Each row of a before or after table is a point. The points were changed in one or more steps. Then noise was added and the rows were shuffled. The steps act on columns, c1 being the first. Write out the steps. A step turns or swaps two columns, mirrors them in a line or flattens them onto one, adds a multiple of one to another, or multiplies or shifts one. Angles are multiples of 10 degrees, from the lower column toward the higher: turns from -170 to 170, lines from 10 to 170 but not 90. Use the fewest steps. Two steps may share a column if one is a turn and the other turns, adds or multiplies; they go together, in the order done. Otherwise the lowest column goes first.

Before (12 x 3):
[[-0.6, -0.7, -6.3],
[-3.7, -3.5, -3.6],
[-0.1, -2.8, -1.1],
[-4.6, -1.9, -2.7],
[0.5, 0.8, -10.2],
[-1.2, 3.5, -5.8],
[-0.4, -0.9, -2.6],
[-2.1, -2.8, -3.3],
[-0.2, -3.9, -2.7],
[-2.2, 0.3, 6.6],
[-3.7, 0.2, 3.8],
[0.0, -1.0, -7.2]]
After, 12 rows:
[[-7.5, 9.5, -3.3],
[-8.1, -1.3, -4.3],
[-9.8, -2.8, 3.3],
[-6.4, -3.3, -4.3],
[-6.4, 0.6, -2.8],
[-6.5, 4.0, -6.0],
[-6.2, 4.5, -6.5],
[-6.1, -3.1, -2.3],
[-10.7, -0.4, -3.4],
[-9.6, -2.0, -4.8],
[-8.1, -4.9, 5.6],
[-5.8, 9.4, -8.2]]
Steps: shift c1 by -6.0; turn c2 and c3 by 30 degrees; multiply c2 by 1.6

Before (12 x 8):
[[-2.8, -3.2, 0.0, 1.3, 1.4, 0.3, -1.4, 2.9],
[-3.0, -3.3, -2.6, 0.6, 1.5, -1.2, 3.0, 7.3],
[1.7, -4.6, 2.2, -8.3, -3.0, 11.6, -0.2, -0.5],
[-5.0, -1.8, -4.8, 2.3, -0.2, 5.7, 1.7, -1.1],
[1.4, -2.2, -2.6, 0.5, 0.2, 4.1, -1.0, -1.9],
[-4.7, 5.0, 1.2, 1.2, 1.4, 1.8, -1.2, 11.8],
[-4.7, -0.1, -3.4, -5.5, 1.1, -0.9, -1.2, -0.9],
[-3.6, -3.6, 2.0, -0.7, 1.6, 1.8, 1.7, 3.9],
[-1.4, 1.1, -3.1, -0.8, -6.0, 0.8, 1.3, -1.9],
[-1.2, 8.8, -5.9, -4.2, 1.9, -0.9, 2.1, 1.5],
[-0.2, -0.1, 12.4, -12.2, 2.0, -1.4, 6.0, -2.0],
[-3.2, -1.9, -5.1, -2.5, 2.1, -1.8, 0.9, -0.8]]
After (12 x 8):
[[-3.5, -1.6, -4.5, 2.2, 5.4, -5.9, -0.2, 1.4],
[-6.1, -0.4, -3.4, 3.7, 5.2, -5.3, -3.5, 0.2],
[-0.6, -1.5, -2.4, 1.6, -1.5, -3.3, 0.7, -1.6],
[1.2, -1.3, -4.9, 5.3, 3.9, 1.0, 0.0, 1.8],
[-3.6, 4.4, -5.9, -0.3, 5.9, -4.8, -0.4, -7.7],
[0.3, 5.6, -2.8, 2.1, 5.6, -5.4, 2.4, 5.9],
[0.8, -2.3, -2.8, -1.1, 4.2, 0.2, -1.8, 1.0],
[-8.1, -2.4, 2.0, -2.5, 2.2, 7.5, 0.9, 4.0],
[1.1, 0.9, -0.8, 2.9, 6.0, -3.2, -1.5, 4.0],
[0.7, 12.9, 1.3, 5.3, 5.7, -2.4, -1.3, -1.7],
[-11.0, -1.9, 12.3, -1.8, 5.9, -5.5, 9.3, -0.4],
[-1.4, 2.1, 1.6, 3.5, 5.5, -2.5, 2.6, 5.0]]
Steps: turn c1 and c4 by -80 degrees; turn c2 and c8 by -70 degrees; add 0.3 times c3 to c7; shift c5 by 4.0; shift c6 by -4.0

Before:
[[0.9, -0.1, -0.6, 7.2, 9.1, -1.4, 0.7, 3.0, -4.4, 2.7, 3.5],
[0.7, -7.1, 2.4, 1.8, -4.0, 4.0, -0.1, 11.1, 2.9, -0.4, -1.9],
[6.0, 4.2, -7.9, 3.6, -4.6, -1.3, 0.7, 2.3, -1.7, 4.7, 4.3],
[-1.5, -0.3, -6.9, 1.5, -5.8, 10.7, -1.5, -5.2, 3.1, -0.9, -2.3],
[1.9, 0.6, 2.9, 1.9, 3.3, 2.7, 2.2, -5.1, 1.3, 4.5, 10.0],
[-4.0, -5.1, -5.3, 0.6, 2.4, -4.2, -3.0, 3.4, 5.1, -1.5, 2.4],
[4.0, 3.2, -0.8, -5.9, -3.0, -1.6, 1.0, -1.2, 4.5, -0.2, 2.8],
[6.1, -7.0, 2.9, 3.9, -1.8, 3.5, 6.5, 1.6, 2.1, -1.9, 3.5],
[0.4, -1.3, 0.5, -3.9, -7.7, -1.6, 0.1, 1.8, 2.9, -5.6, -0.9],
[3.0, -0.2, -1.5, -1.9, -4.1, 0.3, 4.5, 0.9, -0.1, 4.9, -2.9],
[2.8, 2.4, -0.1, 4.8, -1.5, -1.0, 3.2, 1.0, 4.2, 1.6, 1.0],
[6.5, -2.2, -5.8, 7.9, 2.6, 5.0, -8.0, -2.5, -0.6, 6.0, 1.6],
[-3.0, -4.8, -3.1, 5.1, -10.2, -0.5, -4.1, -5.7, 4.6, -1.5, 5.3]]
After, 13 rows:
[[6.5, 0.6, 2.9, 2.5, 2.4, 2.2, 6.6, -7.2, -3.4, -1.1, 3.7],
[6.4, -1.3, -8.1, 2.5, -2.6, -1.5, 0.7, 3.1, 1.1, -5.9, 4.5],
[-3.3, -0.7, -5.1, -1.3, 0.6, 5.2, -3.1, -5.7, 4.3, 2.8, 2.2],
[1.3, -3.2, 2.5, 0.4, 2.0, 3.0, -0.2, -10.9, -4.2, -3.7, -1.7],
[-0.9, 2.3, -7.1, -0.1, 3.0, 3.3, -1.7, 1.6, -10.9, -5.2, -2.2],
[2.9, -1.2, -0.5, 1.2, -5.6, -4.2, 0.9, -1.2, 1.8, 7.8, 3.3],
[1.9, 0.0, -0.4, 0.6, 1.6, 4.6, 0.8, 3.2, 1.5, -2.9, 3.0],
[3.7, -0.6, -0.3, 1.4, -1.0, 4.3, 3.4, 1.9, 0.8, -1.9, 0.9],
[8.1, 1.2, -5.6, 2.8, -6.6, -0.8, -7.6, -1.3, -5.1, 0.3, 1.5],
[1.9, -0.1, -1.5, 0.6, -3.2, -0.1, 4.8, -0.3, -0.4, -5.5, -3.0],
[-0.8, -0.2, 0.2, -0.2, 7.6, 2.7, 0.3, -1.9, 1.1, -5.6, -1.1],
[-1.2, 2.4, -3.1, -0.6, 4.9, 4.9, -4.0, -2.4, 0.3, -9.1, 5.1],
[2.2, 1.6, 2.9, 0.9, -5.0, 1.4, 2.2, 2.4, -3.0, 1.6, 9.9]]
Steps: flatten c1 and c4 onto the line at 20 degrees; turn c2 and c8 by 110 degrees; multiply c2 by 0.4; turn c5 and c10 by 110 degrees; turn c6 and c9 by -90 degrees

Before:
[[2.8, 1.6, 6.7, 0.6, -0.2, -2.7, -1.2, -5.9, -1.4, -3.3, -6.1, 0.0, 1.0, -3.6],
[-0.3, 3.4, 1.5, -2.8, -2.9, -5.8, 2.3, 1.0, -0.6, 1.9, -1.8, 7.2, 0.2, -1.8],
[3.2, -0.8, 4.0, -4.4, 1.0, -6.6, 0.3, 0.9, -1.9, -4.6, 5.2, -4.1, 2.8, -4.1],
[-1.9, 2.0, 9.7, 2.6, 0.5, -5.2, 6.0, -0.4, 2.2, -1.6, 3.0, -5.3, -1.0, -4.8],
[2.7, 2.3, 4.6, -2.2, -8.8, -2.1, 7.0, 1.1, -5.4, -8.8, -4.1, -4.3, 1.3, 1.5],
[3.8, -7.6, 4.7, -0.1, -4.8, -2.3, -5.3, -3.4, 4.8, 0.2, 6.3, -3.2, -0.9, 2.6],
[0.4, 2.9, -0.9, -1.7, -1.4, -9.3, 5.3, -5.7, 2.5, -6.4, -3.5, 0.5, -1.9, 0.2],
[4.4, -1.7, -1.1, -4.8, -1.5, -3.8, 3.1, -0.4, -4.6, 2.0, -4.1, 1.3, -2.0, 0.7],
[-2.9, 1.1, 1.7, -3.7, -2.3, -2.9, 0.6, -3.9, 1.6, -0.2, -4.7, 0.4, 5.4, 0.7],
[-3.6, 0.8, 4.9, 1.3, -0.1, 1.9, 2.6, 0.3, -7.4, -3.3, 5.3, 0.5, 9.2, -2.3],
[-5.3, 2.1, 4.8, 1.6, -4.8, 0.0, -0.1, 6.9, -8.2, -0.1, 1.0, -1.2, -1.6, 1.9],
[-0.5, 8.1, 1.0, 1.7, -0.6, 0.5, -1.3, -1.9, 6.3, -1.1, 5.2, -0.3, 0.4, 3.4],
[-4.0, 3.3, -4.5, -0.1, -5.2, -1.1, 7.0, 2.6, 2.8, -7.9, 3.2, -2.9, 2.1, -8.5],
[-4.1, -0.3, 2.2, 0.9, -3.7, -2.6, 8.0, 11.5, 0.6, -4.7, -3.0, 0.3, -4.7, 0.7]]
After (14 x 14):
[[1.5, 4.2, 1.2, -1.5, -3.3, 1.6, -0.1, -2.8, 1.5, 2.5, -1.5, 6.9, 6.0, -2.7],
[2.6, -6.9, -3.9, 2.8, -5.3, 0.2, -1.4, 5.8, 5.8, 1.2, 6.3, -3.4, 1.9, 1.7],
[-2.7, -0.3, 0.3, -2.8, -3.6, -3.5, 8.5, -10.5, 2.2, -4.4, -2.5, 0.9, 3.2, 1.9],
[2.2, 3.1, -2.5, -0.2, -1.4, -1.3, -6.6, -2.2, -0.3, -6.2, -3.8, 0.7, 9.5, -1.3],
[5.4, -1.2, 2.9, -0.6, 0.9, 3.3, 0.4, -0.5, 4.1, -4.4, 4.6, -4.1, 5.9, -6.9],
[1.3, 0.6, -1.8, -4.0, -2.6, 6.2, -3.8, 0.2, 2.3, -0.7, -4.6, 0.2, 1.2, 0.6],
[5.7, -1.4, 4.0, 0.0, -1.9, -1.2, -1.6, -3.0, -2.2, 0.9, -4.1, 1.2, 3.5, -2.7],
[-2.0, 8.0, -5.8, 0.5, -0.9, 0.5, -1.4, 1.8, 2.2, -1.0, 5.5, -0.1, -0.9, 4.7],
[-2.7, 2.0, -0.3, 0.3, 0.1, -0.5, -2.5, -5.3, 10.0, -2.9, 2.6, -5.1, 6.3, -3.0],
[-4.0, 0.6, 7.3, -1.9, 0.5, 8.6, -1.3, -2.3, 3.1, -3.9, 6.2, -0.1, -3.9, -1.1],
[3.3, 2.4, 6.6, 1.1, -8.9, 2.2, -1.1, -6.4, 3.3, -8.5, -3.5, -3.9, 2.4, -0.4],
[-4.1, 1.9, 8.8, -2.5, -5.0, -1.9, 6.4, -2.5, 2.9, -1.0, 1.3, -1.7, 0.5, 3.5],
[-2.8, 2.6, -3.7, -3.5, -5.5, 1.8, -0.5, -7.3, -3.7, -8.5, 3.5, -2.7, 1.0, -7.5],
[1.4, 2.0, 2.2, 1.9, 0.5, 1.3, -4.7, 3.6, 5.9, -3.4, -6.0, 0.0, 2.3, -4.4]]
Steps: turn c1 and c4 by 50 degrees; add -0.5 times c1 to c14; turn c3 and c9 by 80 degrees; turn c6 and c13 by -100 degrees; turn c7 and c8 by -110 degrees

Before:
[[-4.2, 4.3, 0.4, -5.9, -2.8, 5.3, -0.1, -1.7, 4.9, -2.6, -5.6, -4.1, -3.7, 3.0, 4.4, 1.6, -1.6, -8.5, 3.9, 4.7, -2.8, -2.6, 2.7, 2.8],
[-3.4, -2.6, 2.0, 3.9, -6.2, -4.4, 3.6, -6.8, -0.2, 5.9, 0.7, 5.6, 0.7, -2.1, -3.5, 5.6, -7.3, 3.8, -0.4, 2.9, -4.4, 5.0, -0.8, -4.2],
[-3.0, 1.1, 5.2, 1.4, 2.4, 3.1, 4.3, 1.5, -5.7, -1.7, 6.0, -3.4, 0.0, -1.1, -7.0, 5.1, -0.1, -3.9, 8.6, -1.2, -1.3, 0.3, 5.0, 2.3],
[-2.4, 3.5, -2.1, 6.1, 1.9, -2.4, -6.6, 4.3, -4.2, -4.1, 2.3, 0.2, 0.5, 1.4, -6.2, -1.8, -1.7, 2.6, -2.9, 3.8, -3.3, 0.0, 0.7, -0.5],
[1.7, -5.8, -7.4, 0.5, -3.6, 2.9, 0.7, 0.8, -2.8, -5.1, 1.7, 0.9, 4.4, 5.0, 5.9, -3.6, 0.7, -3.3, 1.0, -6.0, 1.8, -3.1, -3.6, -2.0],
[-2.0, -5.0, -4.5, -4.7, -5.0, 4.4, -1.9, -5.5, 6.4, -4.0, 0.9, -5.2, 5.5, -0.6, 5.1, -2.6, -6.8, 0.0, 3.0, -3.1, -0.1, -1.0, 1.6, -4.9],
[-4.4, -5.5, 0.6, -4.9, -1.8, 1.0, 4.5, 2.3, -0.5, 6.2, -5.6, -6.7, 0.8, 0.8, -2.6, 6.1, 1.9, 1.5, 3.4, -1.4, -4.0, 0.7, -3.0, -2.4],
[-6.4, 5.4, 0.4, -1.7, -4.0, 2.1, -0.3, 2.7, -5.6, 6.8, -5.1, -0.5, -6.2, 7.1, -6.9, -1.9, -1.4, -3.8, 1.5, 2.9, 4.5, 8.2, 1.0, -0.1],
[3.8, 0.8, -6.4, 1.3, 1.0, 3.7, -6.7, -5.4, -4.0, 4.9, 0.2, 4.8, -3.2, -0.9, 1.0, -2.0, 3.2, -4.6, 2.1, 2.9, 4.4, -0.6, -3.6, 3.8],
[-1.2, -3.2, -7.9, 0.4, -8.5, -5.5, 0.3, 5.8, 2.8, -4.8, 6.1, -2.4, 5.9, 5.1, 2.9, 5.4, -6.5, 0.1, -1.3, -4.1, 3.5, -2.9, 5.7, 1.0],
[4.7, 3.7, -8.1, -4.0, 1.7, -1.4, 2.1, -6.7, -5.1, -0.9, 3.7, 0.1, 2.0, 2.9, -5.2, -0.1, 3.0, -8.7, -0.2, -7.0, -1.8, -3.3, -3.8, -5.1],
[-0.2, -1.8, -6.3, 1.3, 1.2, -1.3, -0.5, 0.0, -4.8, -1.5, 0.8, -3.1, -6.3, -3.0, 3.8, -3.4, -3.0, 0.4, 0.7, 5.3, -5.4, 2.0, 3.0, -7.2],
[-2.1, 5.2, -3.1, 2.5, -6.8, 0.1, -2.3, 4.6, 4.6, -0.7, -4.7, -4.9, 0.1, -0.4, 3.8, -0.1, -0.2, -1.5, 3.9, 5.0, -3.2, 6.2, 0.2, -5.4],
[4.1, 0.1, -5.7, -1.9, -8.4, -6.5, -0.3, 3.1, -0.8, -2.7, -0.7, -1.6, -2.0, 4.8, -6.9, -0.4, -1.8, -4.4, -3.1, -6.1, -0.8, 3.3, 3.4, -0.6]]
After (14 x 24):
[[-4.6, -3.8, -0.4, -5.9, -3.6, 5.7, -0.9, -2.6, -2.6, 5.4, -6.1, 1.9, -3.5, 3.0, 3.8, 1.8, 0.9, -8.6, 3.5, -6.4, -2.5, -8.8, 2.5, 1.5],
[0.2, 5.0, -5.4, 1.0, 1.8, -2.4, -0.5, 1.0, -1.0, -2.3, 0.4, 6.7, -6.3, -3.0, 3.9, -3.7, 2.3, -0.4, -0.3, 2.4, -5.1, 1.9, 3.0, 6.2],
[-6.1, -2.9, -0.1, -1.5, -4.5, 1.7, -0.9, 3.1, -4.9, -8.9, -6.2, 2.3, -6.9, 6.6, -7.1, -1.8, -3.9, -3.3, 1.4, -2.5, 3.1, 2.5, 0.6, 0.2],
[4.3, -0.2, -7.2, 1.2, 0.2, 3.2, -6.8, -4.4, 0.1, -6.8, -0.4, 2.5, -3.6, -1.7, 1.5, -2.0, -1.5, -5.0, 2.3, -1.8, 4.0, -0.1, -4.2, -6.4],
[-3.5, 3.9, 6.2, 0.9, 2.3, 3.0, 3.5, 2.2, -2.9, -2.2, 7.3, -2.7, 0.0, -1.3, -6.6, 4.8, 0.6, -3.9, 7.4, -3.0, -1.1, 6.1, 5.8, 1.6],
[1.3, 7.7, -8.3, -0.2, -3.9, 2.9, 0.7, 1.0, 2.2, 2.3, 1.1, -4.2, 4.2, 6.0, 5.1, -3.0, -1.0, -2.9, 0.3, 4.5, 1.8, -1.4, -3.1, 0.4],
[-1.7, -5.1, -3.4, 2.0, -7.2, 0.0, -2.5, 4.1, -3.7, 3.3, -4.7, 5.9, -0.3, -0.5, 4.8, -1.0, 2.5, -2.0, 3.9, -0.4, -3.3, 1.3, -0.1, 8.0],
[-1.7, -0.1, -4.2, -5.1, -5.0, 4.7, -2.3, -5.3, 5.5, 6.6, 0.7, -1.1, 6.1, -0.7, 4.1, -2.4, -1.5, -0.3, 3.5, 2.7, -1.8, 0.4, 2.1, 6.5],
[-3.3, -2.0, 2.2, 4.8, -6.0, -4.3, 3.4, -7.4, 4.1, -5.0, 0.0, 5.6, 0.8, -2.2, -4.3, 5.2, 1.6, 4.4, -0.5, 3.5, -5.4, 4.5, -0.2, -2.2],
[-1.0, 1.8, -6.9, 0.9, -8.0, -4.8, 1.0, 5.2, 1.9, 4.8, 5.9, -4.9, 6.9, 5.6, 2.8, 4.8, -4.1, -0.4, -1.4, 0.7, 0.8, 3.6, 5.5, 1.5],
[5.1, 1.9, -7.8, -3.7, 2.9, -0.6, 1.2, -6.6, -5.1, -2.7, 3.8, -3.4, 2.5, 2.5, -5.5, -0.1, 1.6, -9.3, -1.1, 7.8, -0.7, 0.1, -3.9, 3.2],
[-1.9, 2.8, -2.6, 7.0, 1.9, -3.0, -7.1, 3.3, -6.3, 0.4, 2.4, 3.5, -0.5, 1.8, -6.1, -1.7, 0.6, 2.6, -2.9, -1.9, -2.8, 2.4, 1.8, 0.0],
[-4.6, -1.5, 0.4, -5.7, -2.0, 1.5, 5.3, 2.4, 6.6, -5.3, -5.1, -0.6, 1.1, 0.9, -2.0, 6.1, 3.1, 1.0, 4.7, 0.0, -3.0, -5.4, -3.8, 6.8],
[4.8, 2.4, -5.2, -0.5, -8.4, -7.2, -0.6, 3.1, -0.7, 2.0, -0.4, -5.7, -1.5, 3.6, -7.4, -0.2, -0.2, -4.2, -3.3, 2.7, -1.3, 1.9, 3.1, 1.5]]
Steps: turn c9 and c10 by 140 degrees; turn c2 and c9 by -120 degrees; add 1 times c11 to c22; turn c12 and c24 by -120 degrees; turn c12 and c20 by -120 degrees; multiply c17 by 0.4; turn c17 and c21 by 40 degrees
